Rows are points. A path goes straight from each point to the next, and from the last back to the first. The post is the endless flat space through its rows: a point in 2 columns, a line in 3, a plane in 4, and so on, so that a path can go around it. Count how often the path circles the post. Going back the other way cancels.

Post, 2 rows:
[[ 2.2 -3.4  1.9]
 [-1.6  0.1 -3.9]]
Path:
[[-2.9  2.5 -3.5]
 [-5.1  0.1 -1.1]
 [ 0.5 -5.7  2.2]
 [ 3.0 -4.2  1.5]
 [-2.4  2.5 -8.6]
 [ 4.6 -2.9 -1.1]
 [-2.9  0.5 -6.5]
 [ 3.5 -5.5  3.9]
 [ 4.6 -4.2  0.5]
 [ 4.2 -0.5 -0.6]
 [ 1.0 -0.9  4.4]
 [ 5.0 -7.3 10.3]
 [-3.7 -1.7 -3.7]
 [ 1.2 -2.9 -1.0]
 [ 1.2 -0.9 -3.6]
 [ 1.5 -1.5  0.4]
 [-2.2  1.1  0.5]
 [-4.8 -0.6 -2.8]
 [ 0.6 -3.6  0.0]
 [ 5.0 -4.8 -1.4]
 [ 6.2 -6.1  4.1]
 [-0.4 -1.9 -2.8]
 [-4.7 -1.2 -5.4]
 [-1.7 -0.5 -5.7]
 [-1.5  1.2 -6.4]
 [-0.3  2.0 -2.2]
 [ 0.6 -1.6  2.9]
 [-4.7  0.0 -3.1]
 [-3.1 -2.0 -5.2]
 [ 1.7 -2.2 -3.4]
 [ 5.0 -1.2  1.2]]
Times around: 4

Post (8 x 9):
[[-2.5  1.0  2.4 -1.6 -3.7  0.8 -0.9 -0.3  3.3]
 [ 0.0 -2.0  0.3  3.9 -0.2  0.8 -0.3  4.2  0.5]
 [ 8.1 -0.1 -5.4  4.6  5.3  2.0 -1.0 -2.7 -2.1]
 [ 1.1 -0.8 -0.5  4.4 -0.2  3.6 -0.5 -3.6  4.9]
 [-2.3 -0.1  2.2  1.0 -0.2  0.6 -1.5 -2.1 -2.6]
 [-2.7  0.1  5.1 -0.2  1.0  0.8  0.4  0.5  3.0]
 [ 6.0 -2.4 -0.9  1.9  4.6  3.8 -3.5 -2.4 -0.3]
 [-4.1  0.6 -5.6  2.5  1.8  3.1 -0.1  6.5  2.1]]
Path:
[[-0.9 -4.7 -0.5  1.9 -1.4  5.6 -1.6  4.9  1.2]
 [-5.0 -1.1  0.3  5.5 -5.6  3.5  1.0  4.5  3.8]
 [ 1.2 -2.8 -1.7  8.0 -1.8  4.7  2.2 -0.5 -0.5]
 [-1.9 -1.5 -1.9  3.5 -4.7 -1.3  1.2 -0.4  0.0]
 [ 0.1 -1.5  0.9  9.5  2.7 -2.9  1.4 -5.2  1.6]
 [ 4.2 -2.2 -0.9 -0.8  0.4  1.7 -6.0 -8.8 -2.2]
 [-0.5 -2.5 -0.5 -2.4  5.1  2.5  0.1  1.1  1.9]
 [-3.1 -3.7  1.8  2.3 -2.8  7.7 -2.1 -5.3  4.2]
 [ 3.2 -1.7 -0.8  3.0  1.9  1.5  2.2 -1.1  5.8]
 [-1.4 -2.1  1.6 -1.8 -4.3  0.2 -3.9  7.6  5.2]
 [-0.5  0.7 -0.2  0.8 -9.9  3.2 -5.6 -7.0  2.3]
 [ 2.1 -2.6  1.6  4.6  2.1  2.8  1.1  5.0  0.6]
 [ 2.1 -0.8  3.5 -3.0  2.6  1.9  0.8 -0.7  3.6]
 [ 6.4 -0.3 -1.4  3.1 12.8  2.0  1.8  2.2 -4.4]
 [-0.7  1.1 -5.4 -0.8  8.3  7.3  2.3  3.6  1.9]
 [ 2.2  2.9 -7.7  7.6 -1.6  2.3  1.5 -5.0 -3.8]
 [-4.5  2.7 -0.8 -5.9 10.3  4.8 -4.7 -0.3 -2.3]
 [-0.3 -1.1  2.7  3.7 -0.3  0.1 -1.5 -4.7  2.5]
 [ 5.7 -4.6 -1.5  2.3  3.3  3.6 -5.0 -3.4  2.1]
 [ 4.5 -2.2 -1.6  1.9  1.0 -0.3 -3.5  1.6  5.3]
 [ 0.2 -2.0  0.9  5.1  2.4 -0.1  2.1 -4.9 -5.2]
 [-2.3 -3.0 -1.1  4.7  5.9  3.3  2.6  5.4 -1.1]
 [ 1.4 -4.2 -0.9  2.8  1.0  0.5 -1.0  3.1  1.5]
 [-0.4  1.3  0.7  0.1 -2.4 -0.6 -0.6  0.7  3.3]
 [ 8.0 -0.6 -3.4  3.1  4.2  4.6 -4.6 -2.8 -1.2]
 [-1.1  0.8 -4.2  4.0  1.0  2.9  0.6 -3.7 -8.8]
 [-0.1 -4.3 -1.2 -0.6  2.3  5.7 -1.0  6.5  7.3]]
Times around: 1
